Each row of a before or after table is a point. The points were changed in one or more steps. Then noise was added and the rows were shuffled. The steps act on how far a point lies along the listed directions, d1 being the first. Write out the steps. A step turns or swaps two directions, mirrors them in a line or flattens them onto one, adds a multiple of one to another, or multiplies one. Angles are multiples of 10 degrees, from the lower direction toward the higher: turns from -170 to 170, lines from 10 to 170 but not 90. Use the fewest steps. Two steps may share a direction if one is a turn and the other turns, adds or multiplies; they go together, in the order done. Otherwise the lowest direction goes first.
In the rows, zero is written as 100.

Directions:
(1): 77, 145
(2): 55, 77
Before (11 x 2):
75, 89
112, 126
89, 106
42, 116
141, 67
76, 88
110, 89
126, 71
127, 151
5, 77
149, 76
After:
92, 138
127, 99
82, 150
52, 68
77, 88
192, 74
144, 56
68, 145
129, 99
95, 112
107, 89
Steps: turn d1 and d2 by 150 degrees

Directions:
(1): 84, 116, 166, 112
(2): 85, 47, 117, 58
(3): 95, 57, 100, 156
(4): 33, 111, 81, 103
Before:
103, 96, 72, 111
122, 108, 85, 88
102, 68, 95, 183
109, 111, 96, 109
58, 116, 92, 87
92, 82, 186, 55
111, 131, 76, 97
107, 17, 74, 180
After (8 x 4):
103, 84, 77, 103
116, 104, 82, 85
105, 83, 99, 90
95, 26, 97, 155
109, 37, 72, 195
110, 158, 177, 118
62, 121, 94, 87
99, 89, 79, 66
Steps: mirror d1 and d2 in the line at 10 degrees

Directions:
(1): 55, 154, 122, 81, 61, 118
(2): 34, 97, 82, 127, 137, 73
(3): 103, 91, 109, 97, 57, 26
(4): 132, 166, 95, 104, 136, 72
(5): 104, 114, 25, 121, 65, 110
(6): 90, 93, 68, 22, 116, 90
Before (13 x 6):
57, 129, 195, 131, 129, 98
60, 55, 139, 64, 81, 83
137, 167, 139, 119, 63, 95
118, 107, 74, 111, 50, 28
80, 92, 108, 132, 76, 147
175, 62, 61, 162, 102, 65
127, 115, 169, 120, 153, 95
182, 77, 127, 48, 66, 125
123, 110, 86, 133, 75, 147
57, 54, 77, 103, 93, 114
112, 76, 42, 112, 101, 155
112, 99, 135, 94, 131, 95
159, 115, 123, 100, 50, 87
After, 13 rows:
29, 91, 124, 146, 62, 96
121, 121, 122, 119, 75, 144
157, 122, 100, 75, 93, 114
68, 51, 115, 125, 51, 87
132, 87, 75, 102, 114, 151
90, 88, 92, 115, 61, 25
92, 86, 110, 103, 121, 100
77, 8, 104, 75, 61, 129
83, 153, 157, 135, 108, 104
138, 32, 78, 168, 113, 62
95, 86, 104, 136, 84, 143
136, 109, 125, 52, 71, 84
77, 86, 124, 143, 134, 99
Steps: swap d2 and d4; multiply d5 by 0.4

Directions:
(1): 169, 95, 65, 102, 85, 138, 95, 88, 159
(2): 142, 106, 150, 49, 151, 108, 87, 139, 97
(3): 79, 140, 82, 107, 109, 106, 7, 105, 109
(4): 96, 114, 95, 24, 28, 95, 94, 103, 90
Before (10 x 9):
49, 98, 125, 68, 63, 71, 136, 104, 63
195, 87, 129, 22, 95, 116, 111, 106, 124
15, 100, 123, 68, 65, 44, 127, 115, 6
71, 138, 110, 69, 89, 88, 69, 114, 72
136, 103, 60, 72, 69, 136, 142, 73, 133
116, 102, 99, 92, 77, 107, 142, 106, 99
141, 90, 65, 159, 115, 121, 125, 81, 127
145, 59, 114, 79, 86, 114, 105, 110, 123
90, 123, 77, 115, 113, 102, 42, 73, 123
45, 124, 98, 60, 59, 74, 86, 103, 75
After, 10 rows:
44, 115, 114, 71, 66, 76, 95, 106, 71
134, 112, 54, 73, 70, 138, 122, 75, 138
192, 97, 123, 24, 97, 119, 86, 106, 129
47, 119, 101, 58, 59, 73, 98, 103, 72
140, 92, 63, 160, 115, 121, 117, 80, 129
10, 119, 112, 70, 67, 50, 84, 116, 14
143, 67, 109, 80, 88, 117, 86, 110, 127
74, 126, 118, 68, 87, 86, 98, 112, 66
114, 115, 90, 95, 80, 112, 109, 107, 108
96, 99, 93, 111, 109, 94, 103, 71, 111
Steps: flatten d1 and d3 onto the line at 170 degrees

Directions:
(1): 108, 64, 104, 141, 79, 85, 184, 48, 99, 68, 103, 74
(2): 151, 108, 114, 115, 78, 19, 102, 153, 123, 123, 102, 67
(3): 81, 121, 106, 160, 153, 112, 129, 105, 92, 178, 75, 99
Before (10 x 12):
85, 107, 101, 95, 130, 147, 69, 91, 81, 89, 117, 113
87, 118, 97, 50, 79, 119, 53, 112, 92, 65, 125, 124
134, 158, 127, 76, 101, 78, 58, 177, 114, 119, 109, 91
61, 99, 101, 165, 142, 113, 146, 77, 90, 195, 72, 112
54, 78, 86, 135, 114, 121, 193, 46, 84, 54, 101, 90
124, 85, 105, 92, 80, 108, 115, 53, 88, 43, 123, 93
77, 69, 94, 113, 69, 140, 169, 17, 75, 24, 109, 105
119, 73, 98, 90, 76, 68, 147, 90, 111, 79, 96, 67
81, 109, 76, 90, 141, 168, 92, 64, 101, 106, 116, 129
138, 88, 107, 33, 76, 61, 45, 139, 112, 64, 105, 89
After (10 x 12):
57, 126, 99, 106, 130, 155, 88, 91, 74, 120, 103, 129
115, 103, 101, 102, 113, 63, 117, 136, 113, 146, 79, 74
124, 135, 115, 109, 131, 93, 59, 129, 92, 140, 101, 104
95, 99, 101, 79, 114, 136, 64, 93, 87, 72, 123, 112
111, 107, 77, 45, 104, 133, 49, 93, 116, 76, 133, 124
130, 52, 97, 49, 17, 49, 93, 85, 117, 39, 126, 96
119, 156, 105, 69, 97, 65, 16, 189, 107, 138, 100, 108
80, 108, 118, 141, 116, 151, 181, 53, 84, 81, 102, 90
114, 130, 94, 54, 87, 35, 48, 187, 116, 94, 113, 90
70, 96, 106, 137, 166, 136, 134, 75, 82, 152, 65, 96
Steps: turn d2 and d3 by 150 degrees; turn d1 and d2 by 110 degrees

Directions:
(1): 132, 105, 137, 91, 92, 138, 82, 71, 193, 75, 52, 135, 115, 109, 102, 105, 39, 99
(2): 109, 59, 139, 93, 64, 48, 146, 96, 42, 92, 51, 104, 124, 96, 136, 105, 49, 147
(3): 74, 82, 97, 128, 81, 137, 71, 166, 87, 88, 113, 117, 79, 195, 108, 70, 73, 137
(4): 75, 73, 102, 159, 103, 85, 131, 101, 135, 60, 158, 116, 71, 65, 179, 96, 80, 71
(5): 42, 93, 150, 103, 78, 87, 54, 69, 94, 47, 84, 25, 57, 109, 77, 129, 97, 80
Before:
73, 99, 107, 79, 88, 88, 67, 100, 47, 106, 77, 53, 97, 127, 59, 100, 113, 104
100, 102, 117, 86, 92, 66, 98, 84, 81, 86, 97, 74, 100, 70, 90, 117, 117, 90
135, 102, 112, 96, 110, 140, 100, 89, 172, 100, 69, 141, 114, 91, 97, 99, 62, 108
79, 96, 104, 95, 85, 93, 85, 124, 75, 101, 104, 79, 87, 137, 71, 94, 119, 103
107, 128, 111, 85, 120, 78, 109, 63, 90, 120, 78, 77, 117, 69, 70, 131, 138, 76
114, 104, 73, 101, 116, 107, 98, 92, 115, 108, 114, 87, 104, 83, 99, 105, 118, 88
116, 124, 107, 93, 106, 120, 84, 78, 162, 95, 80, 108, 108, 98, 83, 96, 89, 84
101, 105, 105, 119, 100, 116, 97, 85, 154, 99, 103, 113, 99, 87, 118, 105, 83, 96
84, 100, 105, 88, 98, 99, 90, 97, 64, 110, 79, 75, 94, 107, 67, 94, 109, 118
87, 92, 96, 79, 91, 81, 93, 125, 45, 120, 107, 81, 105, 134, 82, 104, 133, 119
98, 102, 109, 89, 92, 51, 126, 75, 72, 99, 95, 65, 116, 46, 97, 127, 110, 76
112, 118, 104, 99, 100, 135, 97, 81, 156, 86, 93, 104, 97, 96, 113, 99, 90, 95
97, 93, 94, 85, 96, 95, 90, 122, 38, 112, 94, 93, 108, 140, 80, 93, 95, 122
After, 13 rows:
119, 131, 107, 93, 114, 132, 72, 75, 186, 91, 79, 110, 105, 99, 77, 97, 88, 76
104, 129, 110, 87, 118, 76, 105, 60, 89, 115, 79, 70, 112, 68, 68, 129, 142, 71
90, 98, 126, 84, 85, 62, 95, 83, 71, 81, 93, 59, 92, 70, 92, 119, 115, 90
116, 125, 102, 99, 105, 145, 90, 79, 177, 84, 94, 110, 95, 96, 109, 102, 88, 86
68, 94, 109, 96, 83, 90, 78, 121, 67, 96, 104, 67, 81, 136, 68, 97, 127, 101
56, 94, 117, 80, 80, 79, 58, 94, 36, 94, 74, 33, 90, 126, 56, 104, 115, 97
115, 111, 64, 99, 120, 110, 94, 93, 121, 111, 122, 89, 101, 83, 95, 103, 126, 84
105, 109, 105, 117, 103, 120, 94, 82, 168, 99, 105, 117, 101, 87, 114, 107, 80, 95
89, 95, 116, 86, 85, 38, 130, 73, 54, 93, 90, 53, 111, 44, 103, 127, 104, 81
151, 105, 112, 94, 116, 154, 104, 86, 192, 103, 64, 158, 121, 94, 98, 97, 50, 109
76, 96, 111, 89, 93, 95, 90, 94, 57, 108, 79, 63, 90, 107, 66, 96, 110, 118
97, 87, 94, 83, 92, 85, 98, 124, 25, 116, 92, 88, 108, 140, 84, 91, 97, 129
83, 88, 98, 80, 87, 74, 97, 124, 29, 120, 109, 71, 105, 132, 81, 106, 138, 121
Steps: multiply d1 by 1.3; multiply d2 by 1.6; multiply d5 by 1.6

Directions:
(1): 69, 113, 78, 163, 109, 75, 52, 57, 94, 77, 123, 133, 88, 109, 15, 107, 90, 108, 60, 105, 47, 53, 96, 146
(2): 92, 142, 70, 104, 138, 137, 142, 93, 116, 72, 5, 150, 129, 86, 90, 141, 102, 90, 92, 138, 67, 91, 116, 42
(3): 90, 120, 111, 147, 168, 103, 93, 63, 108, 122, 141, 84, 83, 49, 132, 128, 118, 57, 106, 120, 89, 176, 165, 122
(4): 157, 134, 102, 152, 59, 82, 50, 85, 62, 67, 76, 130, 94, 84, 122, 31, 64, 71, 125, 73, 82, 139, 97, 53
(5): 116, 111, 119, 108, 101, 158, 70, 104, 56, 61, 145, 94, 61, 87, 136, 137, 180, 77, 92, 119, 87, 53, 44, 62
(6): 53, 114, 74, 75, 157, 115, 106, 54, 71, 88, 105, 120, 77, 158, 157, 51, 109, 127, 136, 41, 88, 61, 140, 100
Before, 10 rows:
113, 104, 99, 143, 127, 85, 143, 111, 153, 116, 64, 84, 139, 50, 78, 143, 100, 57, 80, 158, 106, 187, 133, 100
101, 119, 90, 167, 116, 56, 18, 47, 67, 92, 155, 117, 70, 97, 93, 43, 69, 96, 98, 58, 45, 145, 151, 135
88, 126, 83, 126, 88, 109, 108, 110, 122, 82, 108, 113, 108, 75, 44, 189, 115, 69, 50, 137, 78, 82, 79, 106
111, 58, 101, 118, 33, 5, 44, 91, 109, 104, 90, 99, 129, 102, 54, 56, 40, 105, 102, 70, 89, 113, 98, 124
61, 93, 91, 70, 151, 84, 104, 67, 120, 131, 154, 72, 96, 105, 123, 81, 91, 118, 119, 67, 95, 118, 176, 158
91, 85, 124, 113, 107, 94, 78, 76, 81, 118, 163, 57, 80, 78, 79, 143, 141, 110, 68, 112, 115, 90, 99, 183
111, 117, 110, 148, 130, 135, 82, 45, 80, 74, 136, 100, 80, 56, 110, 95, 136, 52, 105, 110, 66, 143, 127, 101
125, 131, 98, 136, 112, 124, 109, 64, 88, 87, 54, 122, 92, 59, 136, 116, 90, 68, 110, 130, 112, 145, 149, 85
80, 90, 91, 101, 90, 36, 60, 69, 78, 92, 117, 120, 89, 144, 76, 25, 40, 109, 88, 41, 85, 84, 117, 133
43, 117, 101, 120, 157, 77, 99, 66, 119, 118, 173, 81, 101, 124, 93, 85, 99, 110, 94, 108, 63, 108, 154, 163
After, 10 rows:
125, 80, 99, 18, 58, 121, 118, 158, 87, 87, 69, 89, 113, 128, 141, 87, 111, 132, 107, 84, 120, 82, 64, 45
125, 115, 94, 60, 79, 133, 138, 111, 77, 84, 21, 108, 122, 104, 115, 110, 112, 122, 96, 108, 112, 70, 76, 74
146, 75, 127, 143, 45, 95, 54, 127, 81, 78, 164, 66, 85, 85, 85, 102, 142, 76, 73, 114, 111, 91, 24, 104
124, 102, 109, 83, 88, 172, 111, 97, 82, 57, 97, 98, 97, 84, 112, 112, 163, 78, 96, 122, 86, 73, 62, 55
85, 92, 83, 30, 77, 116, 102, 107, 89, 77, 114, 105, 97, 152, 115, 71, 110, 150, 112, 58, 96, 12, 80, 99
90, 66, 107, 25, 90, 68, 132, 127, 107, 119, 72, 91, 114, 142, 123, 53, 55, 121, 104, 63, 135, 104, 111, 95
118, 95, 120, 123, 70, 129, 66, 78, 60, 75, 139, 95, 60, 78, 111, 128, 139, 86, 83, 126, 115, 73, 76, 116
120, 40, 112, 58, 28, 27, 96, 132, 130, 124, 61, 76, 150, 95, 91, 77, 50, 114, 116, 83, 125, 126, 92, 97
92, 105, 114, 34, 85, 124, 129, 131, 88, 82, 111, 85, 113, 160, 150, 61, 123, 134, 119, 90, 99, 43, 66, 66
130, 126, 109, 101, 78, 114, 111, 127, 106, 100, 119, 80, 95, 62, 139, 146, 119, 50, 101, 105, 122, 150, 97, 69
Steps: multiply d1 by -1; turn d2 and d5 by -120 degrees; turn d3 and d5 by 120 degrees; flatten d4 and d6 onto the line at 110 degrees

Directions:
(1): 171, 89, 140, 115, 118, 111, 86, 134, 147, 159, 92, 119, 101, 157, 102, 157, 195, 140, 117, 89, 102, 94, 118, 132, 134, 166, 34, 135, 48, 102, 150, 100, 157, 127, 103, 119, 95, 67, 114, 94, 95, 95, 103, 101, 118, 70, 78, 117
(2): 76, 101, 85, 74, 104, 38, 108, 156, 55, 74, 25, 137, 56, 64, 120, 116, 111, 129, 60, 84, 97, 73, 100, 61, 43, 131, 83, 133, 129, 163, 66, 59, 134, 90, 110, 69, 69, 35, 81, 143, 79, 71, 101, 38, 134, 85, 64, 113
(3): 90, 134, 117, 57, 87, 84, 133, 130, 77, 83, 46, 57, 161, 98, 96, 143, 132, 103, 103, 131, 184, 7, 45, 70, 153, 53, 127, 81, 99, 82, 133, 79, 91, 126, 55, 100, 94, 74, 107, 48, 85, 158, 108, 83, 105, 80, 127, 113
Before (9 x 48):
112, 99, 118, 97, 110, 102, 105, 121, 121, 106, 96, 97, 117, 112, 92, 122, 127, 115, 112, 103, 100, 91, 100, 106, 135, 120, 84, 110, 75, 101, 121, 109, 114, 124, 108, 111, 90, 96, 115, 87, 96, 114, 104, 96, 110, 93, 107, 113
133, 77, 106, 138, 116, 112, 88, 99, 134, 138, 127, 130, 84, 118, 107, 102, 111, 110, 107, 86, 68, 137, 138, 131, 88, 142, 67, 114, 70, 103, 101, 109, 123, 93, 118, 116, 106, 96, 105, 122, 106, 81, 92, 113, 104, 103, 89, 99
127, 92, 103, 126, 104, 137, 77, 53, 139, 121, 176, 97, 105, 131, 93, 85, 83, 76, 128, 104, 77, 146, 113, 143, 134, 99, 101, 91, 76, 57, 108, 130, 84, 97, 102, 124, 129, 150, 106, 82, 114, 92, 103, 149, 82, 122, 108, 83
60, 100, 71, 106, 78, 105, 98, 67, 87, 60, 135, 72, 102, 68, 93, 55, 35, 70, 91, 100, 99, 125, 103, 89, 73, 51, 154, 64, 137, 85, 70, 126, 40, 89, 100, 108, 122, 143, 94, 94, 108, 98, 93, 134, 73, 121, 122, 88
43, 105, 65, 101, 85, 120, 105, 58, 71, 45, 110, 89, 103, 62, 96, 39, 5, 69, 101, 110, 80, 117, 103, 81, 68, 49, 164, 77, 140, 89, 57, 114, 49, 67, 111, 86, 114, 130, 104, 106, 105, 104, 91, 108, 71, 133, 127, 74
84, 107, 101, 87, 86, 124, 101, 65, 104, 90, 123, 81, 108, 99, 82, 78, 84, 89, 115, 112, 92, 109, 95, 100, 105, 78, 114, 90, 99, 83, 95, 101, 69, 100, 111, 106, 120, 132, 94, 85, 94, 104, 100, 115, 97, 115, 111, 96
117, 85, 97, 123, 111, 114, 84, 97, 104, 115, 122, 104, 94, 112, 98, 99, 109, 100, 100, 101, 78, 118, 124, 108, 92, 105, 76, 111, 79, 88, 107, 108, 103, 87, 115, 115, 96, 113, 115, 113, 101, 102, 92, 112, 96, 114, 99, 98
71, 109, 87, 97, 99, 98, 116, 86, 100, 76, 110, 83, 113, 100, 99, 98, 71, 90, 113, 94, 100, 95, 91, 99, 127, 68, 125, 94, 100, 81, 94, 99, 85, 96, 88, 115, 112, 112, 105, 67, 101, 115, 93, 111, 95, 107, 119, 99
77, 101, 82, 105, 105, 101, 105, 84, 101, 80, 112, 106, 103, 71, 86, 72, 59, 73, 100, 115, 104, 102, 95, 94, 102, 87, 123, 96, 113, 95, 81, 109, 87, 85, 99, 88, 96, 116, 99, 101, 92, 101, 103, 110, 77, 94, 93, 93
After (9 x 48):
134, 100, 115, 114, 103, 128, 85, 72, 137, 124, 152, 88, 122, 138, 94, 111, 112, 86, 130, 111, 105, 114, 97, 137, 153, 98, 96, 93, 68, 55, 126, 122, 93, 110, 89, 124, 124, 133, 107, 65, 108, 108, 107, 138, 89, 110, 109, 90
110, 94, 96, 112, 107, 112, 93, 98, 96, 105, 111, 91, 110, 108, 95, 105, 109, 96, 100, 110, 98, 98, 111, 100, 103, 88, 90, 102, 82, 82, 111, 105, 95, 93, 103, 115, 93, 111, 116, 98, 99, 116, 95, 111, 96, 113, 108, 98
97, 97, 108, 102, 107, 109, 104, 103, 116, 96, 112, 95, 112, 101, 90, 99, 97, 102, 111, 103, 89, 109, 103, 107, 124, 106, 99, 100, 88, 98, 108, 117, 98, 115, 112, 109, 95, 116, 111, 90, 104, 111, 103, 103, 102, 106, 113, 105
110, 95, 104, 118, 104, 110, 106, 97, 114, 117, 113, 101, 117, 105, 104, 103, 96, 95, 106, 105, 104, 99, 110, 115, 108, 98, 101, 92, 80, 87, 104, 103, 99, 98, 97, 114, 109, 98, 106, 95, 104, 110, 94, 111, 96, 105, 112, 97
93, 102, 95, 98, 99, 109, 101, 106, 92, 83, 72, 109, 99, 97, 103, 95, 90, 112, 103, 102, 93, 90, 110, 90, 85, 106, 109, 111, 105, 106, 93, 97, 104, 89, 109, 92, 99, 80, 110, 104, 91, 99, 94, 89, 98, 102, 103, 93
89, 100, 94, 105, 107, 97, 109, 94, 111, 91, 111, 97, 103, 111, 100, 107, 93, 104, 112, 85, 87, 105, 104, 110, 124, 98, 101, 110, 88, 88, 100, 98, 104, 100, 96, 117, 108, 100, 106, 79, 100, 104, 94, 108, 105, 101, 105, 104
103, 97, 99, 105, 88, 94, 95, 109, 106, 93, 102, 90, 99, 97, 99, 104, 108, 106, 91, 93, 109, 101, 110, 99, 89, 100, 105, 95, 107, 99, 100, 112, 89, 107, 98, 115, 109, 101, 100, 95, 97, 94, 97, 118, 96, 94, 99, 104
101, 105, 114, 87, 92, 121, 99, 82, 114, 102, 110, 90, 104, 113, 86, 96, 110, 103, 116, 106, 93, 103, 99, 107, 108, 99, 94, 103, 86, 89, 106, 97, 89, 105, 113, 108, 115, 114, 97, 86, 92, 100, 97, 109, 105, 104, 101, 102
96, 99, 93, 105, 110, 97, 104, 103, 111, 94, 98, 114, 102, 83, 89, 92, 91, 89, 104, 111, 109, 94, 96, 97, 109, 108, 101, 108, 100, 101, 94, 101, 108, 91, 97, 91, 89, 96, 103, 101, 87, 99, 104, 106, 87, 81, 82, 101
Steps: flatten d1 and d2 onto the line at 110 degrees; multiply d3 by 0
